Each row is a point. The window is the flat piece filled in between its corners: a triangle in 3 columns, a solid with four corners in 4, and so on. A path goes straight from each point to the next, and from the last back to the first. After which points does the path pass through the window?

Window, 3 rows:
[[-0.31 -0.36  0.40]
 [ 0.14  0.41 -0.04]
 [ 0.82 -0.72  0.43]]
Path:
(1): [ 0.01  0.09 -0.42]
(2): [-0.23  0.20  0.48]
(3): [-0.16 -0.08  0.62]
(4): [-0.46 -0.15 -0.13]
(5): [ 0.30 -0.09 -0.16]
(6): [0.65 0.44 0.35]
(7): [ 0.07 -0.04  0.91]
(8): [-0.22 -0.60  0.08]
(9): [-0.10 -0.55 -0.25]
(10): [0.56 0.64 0.33]
(11): [ 0.62 -0.43  0.83]
(12): [ 0.51 -0.82 -0.20]
Through the window after points: 7, 9, 11

Window, 4 rows:
[[ 0.61  0.21 -0.65  0.52]
 [-0.33  0.65  0.50  0.59]
 [ 0.17 -0.57  0.50 -0.25]
 [ 0.04 -0.76  0.00 -0.01]]
Path:
(1): [ 0.24 -0.23 -0.39 -0.22]
(2): [-0.05 -0.41  0.08 -0.72]
(3): [ 0.59 -0.73  0.26  0.45]
(4): [ 0.45 -0.96  0.29  0.05]
(5): [-0.56  0.10  0.02 -0.24]
(6): [-0.15  0.37  0.10  0.01]
(7): [ 0.06 -1.06  0.36  0.71]
(8): [ 0.80 -0.40 -0.19  0.39]
(9): [-0.22  0.43  0.34  0.17]
(10): [-0.21 -0.07  0.16  0.02]
(11): [ 0.65 -0.16  0.21  0.64]
(12): [ 0.49 -0.74  0.01  0.27]
Through the window after points: 4, 6, 10

Window:
[[ 0.16 -0.91  0.00  0.26  0.39  0.43  0.61 -0.33]
 [ 0.67 -0.34 -0.21  0.18  0.47  0.10 -0.61 -0.76]
 [-0.13  0.00  0.03  0.48 -0.04  0.10  0.15 -0.51]
 [ 0.46 -0.80 -0.24  0.82  0.01  0.00  0.35  0.18]
 [-0.90  0.13 -0.28 -1.33 -0.50 -0.44  0.07  0.79]
 [-0.18  0.85 -0.61 -1.11 -0.17 -0.48  0.85  0.26]
 [ 0.11 -0.43  0.12  0.23  0.41 -0.65  0.54 -0.29]
 [ 0.79 -0.32  0.43  0.05 -0.16  0.05  0.01 -0.59]]
Path:
(1): [ 0.14 -0.19  0.32 -0.25  0.34  0.01  0.38  0.25]
(2): [-0.60  0.29 -0.25 -0.48  0.63 -0.71 -0.08  1.21]
(3): [ 0.10 -0.59  0.03 -0.34 -0.55 -0.07  0.51 -0.79]
(4): [ 0.18 -0.61 -0.36 -0.06  0.03 -0.33  0.41 -0.34]
(5): [ 0.13  0.10  0.20 -0.12 -0.07  0.05 -0.13 -0.12]
(6): [ 0.22 -0.22  0.16  0.26  0.20  0.09  0.31  0.10]
(7): [-0.19 -0.25 -0.70  0.01 -0.61  0.09 -0.21 -0.95]
(8): [-0.08  0.03 -0.41 -0.61 -0.80 -0.49  0.33 -0.75]
(9): [ 0.22 -0.33  0.07  0.21  0.37  0.11  0.60  0.37]
(10): [ 0.63  0.10  0.57 -0.02  0.53  0.29 -0.13 -0.26]
(11): [ 0.32 -0.75 -0.58  0.04  0.12 -0.08 -0.08 -0.57]
(12): [ 0.11 -0.23 -0.61  0.23 -0.05 -0.20 -0.06 -0.89]
Through the window after points: 2, 4, 12

Window:
[[-0.34 -0.03 -0.88  0.34 -0.14  0.57  0.63 -0.49 -0.56  0.07 -1.55]
 [-0.53  0.46  0.72 -0.29 -0.07 -0.52  0.24 -0.32  0.60 -1.57  0.61]
 [-0.08 -0.11 -0.17 -0.05  0.01  0.14 -0.03 -0.84 -0.32  0.25  0.76]
 [ 0.29 -0.35 -0.37  0.09 -0.38 -0.51 -0.49 -0.04 -0.49 -0.28 -0.03]
 [-1.05  0.27 -0.27  0.10 -0.36 -0.07 -0.18 -0.24  0.36  0.13 -0.59]
 [ 0.22  0.46  0.43 -0.05  1.40 -0.07 -0.29 -0.03 -0.27  0.35  0.57]
 [ 0.08 -0.22  0.39 -0.90  0.24 -0.33  0.17  0.00 -0.12  0.15 -0.05]
 [ 0.54 -0.53  0.88 -0.41  0.55 -0.49 -0.13 -0.32  0.50  0.49 -0.09]
 [-0.14  0.24  0.02  0.05 -0.13 -0.74  0.08 -0.80 -0.48  0.28  0.42]
 [-0.44 -0.04 -0.29  0.23 -0.46 -0.71  0.44 -0.31  0.38  0.02  0.88]
 [-0.58 -0.44  0.74  0.37 -0.19 -0.47 -0.36  0.44 -0.23 -0.35  0.04]]
Path:
(1): [ 0.52  0.14  0.41 -0.47 -0.40 -0.17 -0.37  0.20  0.10  0.30 -0.08]
(2): [-0.54 -0.27 -0.13  0.33  0.52 -0.40  0.01 -0.43 -0.41  0.23  0.14]
(3): [-0.66 -0.01 -0.23 -0.08  0.19 -0.99 -0.57 -0.20 -0.29 -0.31 -0.08]
(4): [ 0.22  0.15  0.43 -0.11 -0.36  0.47  0.65 -0.20  0.31  0.08 -0.10]
(5): [-0.04  0.61  0.12  0.25 -0.79 -0.41 -0.12 -0.17 -0.05 -0.44  0.73]
(6): [-0.25 -0.32  0.28 -0.43  0.49 -0.45  0.12 -0.44  0.02 -0.33 -0.05]
(7): [-0.72 -1.02  0.02  0.11  0.25 -0.49 -0.24 -0.11 -0.22 -0.32  0.02]
(8): [ 0.35  1.25 -0.02  0.18 -0.28  0.07  0.36 -0.45  0.17  0.18 -0.06]
Through the window after points: 5
